Rows are points. Any point is a mix of the corners, with weights that add up to 1. It lies inside the corners' shape when no weight is negative. Say inside or outside, and name the corners with a negative weight.

Corners:
(1): [ 31 -30]
(2): [-23  18]
(3): [-10  35]
Points:
[-30  50] -> outside (1)
[ 26 -17] -> outside (2)
[ 31 -11] -> outside (2)
[ 31 -16] -> outside (2)
[ 25 -31] -> outside (3)
[-27  53] -> outside (1)
[-9 32] -> inside
[ 23 -20] -> inside

Corners:
(1): [-33   6 -25   6  26  -4   4 -48]
(2): [-35 -13 -32  26  68  26 -53 -18]
(3): [ 34 -27   7  41 -26  54  34 -44]
(4): [ 57  24 -28  -5 -26 -27  33  46]
(5): [-21  24  34 -24 -25  19 -14  12]
(6): [ 10 -13   1 -27  21  20  33  17]
(7): [-37 -26   9 -49  -6 -54   4  36]
(8): [ 53  33  20 -13  85 -42 -54  17]
(9): [-43  26  12  20  53 -37 -19   9]
Points:
[-18  19   7   9  45 -27 -17   9] -> inside
[ 30  -4  20 -18  20 -41   5  37] -> outside (1, 2, 5)
[  1  -5 -15   4  23 -12   3   0] -> outside (5)
[-38   5  27   8  15   6 -33 -24] -> outside (4, 6)
[ -9  -2  -1 -13  13  -5  -2  14] -> inside
[ 25 -20  21 -23  82  16 -71  -4] -> outside (1, 4, 9)
[-18   4  -5 -14  39 -25 -19  19] -> outside (3)
[-30  -5   4 -10  -8   6  16   6] -> outside (8)

Corners:
(1): [-49 -22  12 -19 -12  -1 -18  -5 -24 -42  41  70]
(2): [ -9  17  -7  15 -12  -7 -32  -5  -2  11  47  -9]
(3): [-28 -17  30  14  -3 -34 -33 -21 -28 -11  11  -1]
(4): [  0 -16  -7  89 -13  -1  40 -29  -5  14   5 -13]
(5): [-58  31 -12 -11  38  33 -40 -40   0  23  -5   3]
(6): [-36 -25  -5  -3  43 -12 -17  18   2   2 -15 -13]
(7): [ 12   9  19  14  59 -14 -12  -6 -37  19  -6  10]
(8): [ 25 -29 -12  -7  12  -6 -31  -7  49  33   4  -3]
(9): [ 18  -9 -23  -2 -17   5 -16 -13 -29 -29 -12  -1]
(10): [ 23   8 -23   0  -2 -33 -11  16  95  12 -19  31]
(11): [-10   0  -5 -16 -10 -31  33 -10 -25   4   5  41]
(12): [ 19   3   6   9 -21  32  -8  11 -32  27 -10  24]
(13): [ 14 -12  27 -25  -1  14  24   8  -1 -31 -14   5]
Points:
[-11   6   0   9  -7  -2  -2 -12 -18  -8   8  19] -> outside (6, 8)
[-12 -24  -8   1  -8  -1 -11 -14 -16  -4   2  14] -> outside (2, 7, 10, 13)
[-33 -18  -3   9  -3  12 -31  -1  41   1   8   2] -> outside (7, 9, 11)
[-27   0  -3   7  21  -2 -13 -14   2  19  -5  22] -> outside (2, 9, 13)
